Rows are points. Two turns around zero, p and q, are shown by what they do to some points. Where does a point land after both, in the order given? Backwards means that the second turn is done in reverse. Each puzzle has new turns, and all numbers are rounded.

Turn p:
[-1.4 -0.3 -2.5] => [-1.8 -0.5 -2.2]
[-2.4  1.4  2.7] => [-1.7  2.3  2.6]
[ 0.2 -2.3 -0.1] => [-0.2 -2.3  0.4]
[-0.3 -3.0  2.6] => [-0.5 -2.3  3.2]
[ 3.9  4.2 -2.6] => [ 4.2  2.7 -3.8]
Turn q:
[ 1.1 -3.7 -1.3] => [-2.5 -2.6 -2.0]
[-0.1 -0.5 -2.2] => [-0.7  0.5 -2.1]
[ 0.2  4.5 -1.7] => [ 3.5  3.1 -1.2]
[-2.7 -0.8  5.3] => [-1.6 -0.2  5.8]
[ 1.5  0.5 -0.1] => [ 1.3 -0.8 -0.5]
Where do these land?
q, then p: [0.9 2.1 1.2] => [ 2.5 -0.1  0.8]
q, then p: [ 2.7 -3.8 -1.7] => [-2.7 -3.8 -1.9]
q, then p backwards: [-0.3 -3.5 -0.4] => [-2.5 -2.1 -1.3]
q, then p: [-1.0  1.9 -1.1] => [ 1.1  1.9 -1.0]
p, then q: [-5.5  1.2  1.9] => [-0.5  4.5  3.9]
q, then p: [3.2 2.1 0.0] => [ 3.2 -2.0 -0.9]

Turn p:
[-2.9  1.7 -1.8 -3.0] => [-3.7  2.5  0.1  1.9]
[-3.4  3.9 -1.8  1.8] => [ 0.6  3.9 -2.0  3.7]
[ 2.4 -3.1  2.6 -1.5] => [-0.5 -4.1  1.6 -2.2]
[ 0.2 -0.6 -2.7  3.9] => [ 2.7  2.2 -2.8 -1.8]
[ 1.4 -3.1  2.9 -0.1] => [ 0.3 -4.2  0.2 -1.6]
[ 2.2  1.3  0.8 -1.1] => [ 0.6 -0.2  2.8  0.1]
Turn q:
[ 0.8  2.4  1.4 -0.5] => [2.0 1.1 1.1 1.5]
[-2.1 -0.6 -3.2  1.0] => [-1.0  0.8 -2.1 -3.2]
[-0.8  3.4 -0.3  0.7] => [ 2.1  2.8 -0.6  0.1]
[-4.2  1.0 -0.3 -2.9] => [-1.6  3.6  2.6 -2.3]
[ 4.6 -4.1  4.5  3.5] => [-1.6 -5.3 -1.9  6.0]
[-1.3  0.2 -0.3 -0.4] => [-0.5  1.0  0.3 -0.7]
[ 3.0 -2.3 -1.7 -1.4] => [ 0.5 -4.0  0.7 -1.4]
Where do these land?
p, then q: [ 0.1 -3.3  2.4 -0.7] => [-3.3 -1.8  0.8 -1.5]
q, then p: [ 1.0 -1.4 -4.1 -2.0] => [-3.7 -1.8  1.9 -1.7]
q, then p: [-1.1  2.9  1.9 -0.3] => [2.8 0.6 1.2 2.0]
q, then p: [4.3 0.9 0.1 4.1] => [ 2.5  1.8 -1.0 -5.1]
p, then q: [-4.3  0.9 -0.4 -1.1] => [-0.5  2.7 -3.3 -1.5]
